Every row gives one point. Each copy is the shape, with its points in the same order, stretched, turned, moved and blurred by noise. Some copies are also mirrored. Which?
In the rows, 128 means zero.

Shape, 7 rows:
[[132 119  64]
 [ 65 113 102]
 [167 148  94]
 [ 63 128 189]
 [ 58 175 159]
 [172 134  75]
 [ 55  95 104]]
Copy 1:
[[ 97 132  66]
 [121 180 134]
 [127 105  71]
 [170 171 194]
 [199 178 144]
 [115  95  59]
 [103 192 147]]
Copy 1 is: only turned
Copy 2:
[[158  77 117]
 [ 73  92 129]
 [173 132  98]
 [ 28 157 124]
 [ 44 130  69]
 [183 108 110]
 [ 54  77 134]]
Copy 2 is: only turned
Copy 3:
[[ 94 124 134]
 [ 97 116  65]
 [127 125 147]
 [161  96  30]
 [151 138  29]
 [111 123 159]
 [ 91  98  57]]
Copy 3 is: mirrored

Shape:
[[174 167 124 184  96 182]
 [191 101 136 152 161 128]
 [168 146 135  62  82  93]
 [156  84 120  90 124 114]
 [161  94 187  88 178 154]
 [136  89 181 101  73 139]
 [144 106  37 178  62 173]
 [ 87 102 148 197 124 144]
 [100 184 185  62 108 122]]
Copy 1 (9 x 6):
[[142  54  64 114 115  96]
 [165 135 127 109 158  85]
 [ 99 123 155 150  67 133]
 [135 120 190 144 120 107]
 [188 140 177 105 138 148]
 [171  71 159 192  66 148]
 [112   7 132 154 122  47]
 [164  70  78 190 186 122]
 [106 103 123 152  95 205]]
Copy 1 is: only turned
Copy 2 (9 x 6):
[[170  53 185  74 111 152]
 [ 96  39 167 158  83 116]
 [134 120  97 114 104  57]
 [ 73  92 117 117  78  99]
 [ 68 139 183 138  99 104]
 [ 96 142 169  76  17  95]
 [126  13 117  19 104 168]
 [125 109 160 125  35 187]
 [164 230 113 117 117  85]]
Copy 2 is: only turned
